Rows are points. The window is the flat piece filled in between its corners: a triangle in 3 columns, a solid with four corners in 4, and so on. A path goes straight from each point to the next, and from the last back to the first. List the points from which the path goes on through the window.
In the rows, zero is written as 128.

Window, 4 rows:
[[106 149  94 126]
 [ 89 182 142 136]
 [219  57 196  79]
 [ 53 136 125 139]]
Path:
(1): [160 104 170 184]
(2): [138 151 112 161]
(3): [109 156 124  93]
(4): [ 53 155 142  78]
(5): [152 127 132 191]
(6): [191 112 146 179]
(7): [147 112 146  70]
(8): [162 114 169  41]
Through the window after points: 4, 8

Window (4 x 4):
[[133  98 192 101]
 [143 229 163 172]
 [109 148 174 164]
 [195  71  90 133]]
Path:
(1): [ 74 195 118 145]
(2): [171 154 191 173]
(3): [143 139 199 196]
(4): [ 94 150 147 132]
(5): [ 87 192 154 126]
(6): [136 195 217 190]
(7): [175 110 151 146]
(8): [140 111 131 106]
(9): [ 81 149 149 141]
(10): [168 148 204 192]
(11): [176 150 152 167]
(12): [129 145 121 123]
(13): [109 162 161 141]
(14): [139 151 181 169]
(15): [161 151 202 206]
(16): [106 167 154 143]
Through the window after points: 1, 3, 7, 9, 11, 13, 15

Window, 6 rows:
[[181 137 171 145   7  83]
 [127  52  99 144 120 150]
 [ 85 116 112 143 158 131]
 [134 144  76 111 172 108]
 [140 114 160 133 150 133]
 [120 108 141  96 111 117]]
Path:
(1): [128 107 110 120 140 100]
(2): [134 139  99 115 134 142]
(3): [115 148 108  96 143 185]
(4): [107  68 126 122 155  79]
(5): [143  87 133 147 142  75]
(6): [145 134 108 134 130 135]
(7): [131 107 122 115 102 167]
(8): [118  58 117 134 135  91]
Through the window after points: 1, 7

Window, 6 rows:
[[126 151 180 175 161 100]
 [139 191  63 192 169 108]
 [198 112 147 201 100 123]
 [113  73 202 100   7 209]
 [156  61 170  47 161 106]
 [ 84  76 118 142 143 151]]
Path:
(1): [132 114 156 167  84  78]
(2): [164 117 163 158 134 152]
(3): [145 122 172 154 161 165]
(4): [ 94 118 139 158 106  90]
(5): [114 136 127 150 133  99]
(6): [172 144 137 150 172 144]
(7): [146  87 126 124 160 177]
(8): [ 86  97 120 121  70  70]
Through the window after points: 1, 3, 5

Window, 8 rows:
[[131 140 138 136 204 102 117 140]
 [133  95 114 148  46 145 209 125]
 [162 107 122   8 134  75 113 191]
 [135 165 113 155 158  35  32 115]
 [148 132  93 107  97 144  66 124]
 [207 166  99 106 129  99 100 171]
 [165  96 181 201  16 152  74  89]
 [154  12  99 163  94 145 208 140]]
Path:
(1): [178 136 113  99 125 101 142 114]
(2): [160 129 102 168  70 130  98 221]
(3): [126  75 106 185  99 165 138 195]
(4): [164  54 104 132  97 124 167 113]
(5): [183  67 106 111 112 110 166  85]
(6): [142  70 108 157 103 140 149 166]
(7): [125 126 104 143  95 141  74 175]
(8): [176 121 108  95  99 108 134  69]
(9): [152 158 130 126 138  84  83 100]
(10): [113 141 121 159  86  83  47 211]
(11): [139 144  99 141 119 115  61 198]
(12): [200  94 128 110 143  92 111  71]
Through the window after points: 1, 3, 5, 7

Window, 9 rows:
[[153 164 104 148 186 147 151 181  99]
 [121 110 153 142 124 139 134 110 110]
 [137 134  99  79  58 100  74 116 120]
 [107 168 160 143 127 153 142 198  91]
 [170 148 174 204  64 153 168 141 108]
 [154  92 113 167 231 172 103 249  94]
 [110 135 113 135  56  11 105 126 125]
 [111 133 111 200  60 138 139 117  85]
 [120 227 169 175 130 143  96 156 146]]
Path:
(1): [166 133 148 161 138 118 143 158  44]
(2): [116 108 112 149 105 122 134 166 119]
(3): [ 95 123 121 183 110 153 173 151 148]
(4): [147 164 169 176 130 132 109 156  49]
(5): [151 169 137 147 129 112 114 157  53]
(6): [114 132 131 137  92 145 125 164 147]
(7): [121 123  96 162  98 122 121 162 179]
(8): [152 148 151 148 125 132 112 162  72]
(9): [140 142 122 105  84  91  88 121  91]
(10): [131 140 107 115  71 123  98 137 138]
(11): [104 164 113 164  59 143 157 138 162]
(12): [148 175 168 151  84  96 105  99  71]
(13): [140 147 137 165 125 110 125 157  88]
(14): [109 146 117 173 131 130 162 182 160]
(15): [121 142 135 154  98 136 138 141 136]
(16): [144 129 154 154 113 127 122 130  92]
Through the window after points: 5, 7, 9, 15

Window, 9 rows:
[[137  81 117 204 176 169 138 120 147]
 [123  91 129  97  75 188 176 100 147]
 [136 135 116 148 201 193  50 127  83]
 [103 113 224 189  51 113 110 136 107]
 [ 64  62  95 209 179  74 101  82 154]
 [123 176 195  62 129  67 155 121 218]
 [143  33 110 130 194  64 217 142  91]
 [140 159 138 149  76 128 167 199 122]
 [173 114 131 104  66 129 158  51 181]]
Path:
(1): [115 114 137 158 169 138 176 110  96]
(2): [109 162 158 155 149  95 202 104 107]
(3): [145  66 161 108  93 111 102 170 170]
(4): [128  87 160 137  78 124 129 178 151]
(5): [131 215 137 144 123 136 190 102 104]
(6): [113 144 175 178 124 126 157  86 113]
(7): [139  73 149 128  96 115 116 172 174]
(8): [171  53 110 122 114  68 154 196 161]
Through the window after points: 2, 4, 6, 8

Window (11 x 11):
[[142 109 177 225 146 110  68 171 123 133  99]
 [189  51 192 177 111 155 184 177 130 114  69]
 [ 98 140 171 189 139 133 132 198  95 188  82]
 [227 120  90  96 102 135 113 108 100  88 130]
 [208 147  83 149 192 187 115 168 110 105 174]
 [111 122 148 103 149 129  96 148  96  76 149]
 [159 161 137 110  81 193 127 111 126  80 181]
 [191 161  59 119 125 129 180 137 134  57 192]
 [  7 119  67 164 138 167  84 146 105  98 141]
 [137 109  95  83 103 158 131 155 185  94 150]
 [ 20 140 119 163 194 118  95  76 121 146 116]]
Path:
(1): [151 159 118 147 148 141 129 169 138  72  83]
(2): [123 155 135 134 153 171 105 163 119  81  99]
(3): [127  90 132 154 123 139 109 137 110 123 154]
(4): [123  91 122 155 131 126 117 156 113 136 152]
(5): [147 145 126 154 154 132 123 154 127  90  96]
(6): [107 165 138 138 135 180 109 163 136  71  99]
(7): [ 95  87 117 147 130 124 142 147 122 158 190]
(8): [109  93 120 139 117 148 111 126 100 124 153]
(9): [127 165 153 172 149 176 108 184 158  90  43]
(10): [108 189 156 128 163 115  96 155 132  56  59]
(11): [118 107 135 138 139 141 112 149 103 122 153]
(12): [147  83 129 146 138 132 117 146 103 135 161]
Through the window after points: 10

Window:
[[179  97 108 112 124  82 119 136 121 115 120]
 [ 57 151 116 176  78 133 154  97 108  74  90]
 [147 131 113 151  90 109 154  93 145 112 151]
 [161 140 156  64 103 157 139  60  94 156 120]
 [164 139 104 129 153 115  70 108 139  68  72]
 [109 133 119 109 134 109 103 182 157  75 159]
 [157  89 100 101 165  92 129  81 145 125 129]
 [108 148 141 144 146 154 100 138 107 152 128]
 [122 105 147 137 156 122 159 153 161   7 123]
 [117 111 136 122 146 141 133 163 187 105  51]
 [136 160  71 118 110 153 128 191 116  99 143]]
Path:
(1): [134 102 103 109 131 124 111 119 130 109 137]
(2): [120 115 123 137 129 161 101 128 144 119 118]
(3): [128 165 138 128 147  97 141 142 105 129 110]
(4): [129 182 149 111 187 116 170 155 160  44 123]
(5): [128  48 126 141  94 135 119 117 132  62 120]
(6): [160  97 101 119 126 151 103 127 116 116 139]
(7): [118 174 165 110 155  83 171 133 172  93 108]
(8): [127 184 108 120 103  92 193 126 145 127 109]
(9): [161  84 129  95 126 155  64  94 100 131 128]
(10): [135  81 127 145 143 166 109 136 175  74 108]
(11): [125 132 130 127 137 106 150 141 137  58 113]
(12): [149 162 131 119 162  84 150 133 167  93 113]
Through the window after points: 2, 4, 10, 12

Window (12 x 12):
[[168  96 208 130 124 139  59 133 165 163 131 116]
 [167 140 195 170  87 201 101  91 135 206 106  89]
 [ 87 146 142 169 177   7 179  90 136 173  79 107]
 [182 140 177 191 102 114  90  97 133 150 170 114]
 [127  95  77 170 129 101 116 128 144  82  65 115]
 [178  47 161 117  63 165  92  84  86 233 174 114]
 [ 80 115  77 137 166 118 145 128 143  70 133  66]
 [110 118 152 152 119  77 211 145 114 207 132 172]
 [145 122 165  95  50 136 105  88 129 147 129 125]
 [113 126 157 151  88 131  66 139  82 179 137 106]
 [108 119  41 136 100  86 144 161 182 121 103  50]
 [155 146  40 102 158 112 120 150 122 100 103  77]]
Path:
(1): [142 125 171 135  85 103 136 143  86 135 125  78]
(2): [139  99 139 152 123 123 122 140 124 127  97  47]
(3): [116 162 127 164 124 125 135  78 152 218 152 183]
(4): [ 98 127  69 124 135 105 115 131 167 166 138 125]
(5): [181 130 207 156  89 118 134 122  97 105  87  85]
(6): [112  48 141 137 126  93 102 205  21 147  78  51]
(7): [147 183 108 164 117 126 132  60 235 158 168 142]
(8): [121 114  75 163 148 122 111  60 177 242 115 106]
(9): [134 114 194 127  87  85 132 137  80 127 126 112]
(10): [146 101  88 172 101  95 157 158 124 116 113  57]
(11): [ 85 156 108 101 130 101  82  95 212 172 123 120]
(12): [131 125 123 142 109 121 114 107 155 171 137 110]
Through the window after points: 8, 10

Window:
[[ 86 150 111 194 123 127  56 154  95 133  86 117 124  91]
 [ 87 119 122 145 117  97  78 125 168 129 137 148 113 132]
 [167 111 100 173 157 157 216 114 115  99 135 147 118 136]
 [130 180 136 221 102 166 146  99 144 168 108  80  99 134]
 [216 109  95 103 127 183 148 128 112 114 150 115 135 146]
 [ 89 149 174 146 159  94  41 132 144  88  57  99 129 116]
 [119 209 120 173 156 153 186 144 106 148 165  75 109 128]
 [169 103 141 172 181 216 196 147 117 162 177 151  93 175]
 [ 85 158 113 146 151 132 109 165 138 116  73 141 177 189]
 [179  85 193 117  56 122  80 166 137  61 134 202 155 104]
 [199  73 147  88  58 132 145 176 100  80 115 155  74 142]
 [147  39 153 130  72 175 133 165 134  50 163 135 127 142]
 [ 51 135 170 161 111 126 110 106 123 182  88 100 143  80]
 [164 141 104 146 136 249 226 143 156 136 157 137  73 108]]
Path:
(1): [103 159 140 150 139 172 128  84 120 116 116 145 107 148]
(2): [ 84 113 168 156  68 173 135 118  75  73 138 176  91 211]
(3): [157 135 100 149 156 140 137 155 161 146 107  89 133 101]
(4): [151  90 129 140 120 126 152 165 158 114 129 112 127  73]
(5): [105 151 145 164 117 161 102 117  93 128 120 127 130 181]
(6): [122 167 145 155  90 147 100  62 122  88 130 128 104 150]
(7): [140 110 127 151 140 132 134 176 124 132 117 131 150 131]
(8): [146 126 120 159 128 108 124 183 129 146 111 105 138 103]
Through the window after points: none
